Rows are points. The ring and each string are closed loops that go straight from each point to the next, and from the last back to the first. Before rounding, they use only three directions, however many columns there are. How many times does the string pass through the ring? Passing back the other way cancels.
(in the rows, 128 means zero)

Ring (8 x 4):
[115 104 151 149]
[106 150 153 168]
[86 173 141 168]
[50 176 113 151]
[40 158 100 136]
[51 116 94 117]
[79 87 110 117]
[103 85 134 131]
String (29 x 4):
[122 99 88 111]
[92 116 111 129]
[70 120 127 139]
[61 98 130 131]
[79 117 122 135]
[67 111 131 137]
[59 68 139 125]
[84 58 131 118]
[119 70 115 116]
[130 79 114 119]
[110 60 143 128]
[91 62 163 139]
[70 102 153 147]
[77 124 132 144]
[65 110 153 150]
[95 84 167 150]
[136 70 164 145]
[158 86 133 135]
[139 81 146 139]
[105 79 161 145]
[105 73 160 142]
[124 72 142 132]
[146 85 112 122]
[128 93 112 123]
[116 67 122 118]
[77 50 142 121]
[60 77 141 130]
[59 114 137 142]
[103 114 106 126]
Times through: 0

Ring (8 x 6):
[109 168 198 104 120 117]
[102 157 168 110 88 120]
[103 137 121 124 70 123]
[102 123 89 119 87 122]
[106 126 99 109 122 119]
[124 133 129 116 162 118]
[138 144 165 127 179 119]
[128 162 198 117 160 118]
String (22 x 6):
[83 173 189 89 61 118]
[85 174 193 75 98 114]
[97 168 187 88 115 115]
[99 185 228 81 127 113]
[119 178 226 104 146 116]
[140 160 202 137 156 121]
[123 147 161 124 134 120]
[132 145 163 136 140 122]
[123 144 153 127 130 121]
[108 162 183 98 131 116]
[95 184 223 76 125 112]
[85 196 243 67 104 112]
[78 185 212 67 87 113]
[94 160 167 92 99 117]
[115 142 142 122 114 121]
[118 132 122 147 74 127]
[110 130 110 144 55 127]
[121 123 104 156 69 129]
[119 132 122 139 96 125]
[96 149 143 101 91 119]
[87 153 147 97 68 119]
[87 158 158 106 47 121]
Times through: 1
String (12 x 6):
[119 133 126 132 111 123]
[106 143 138 107 115 118]
[91 134 107 89 108 116]
[96 136 113 83 138 114]
[133 126 120 123 183 118]
[157 126 138 159 183 124]
[130 139 147 134 141 122]
[109 166 191 92 146 114]
[101 189 238 78 137 112]
[103 173 205 102 101 118]
[90 164 173 103 59 120]
[116 128 112 149 66 128]
Times through: 2
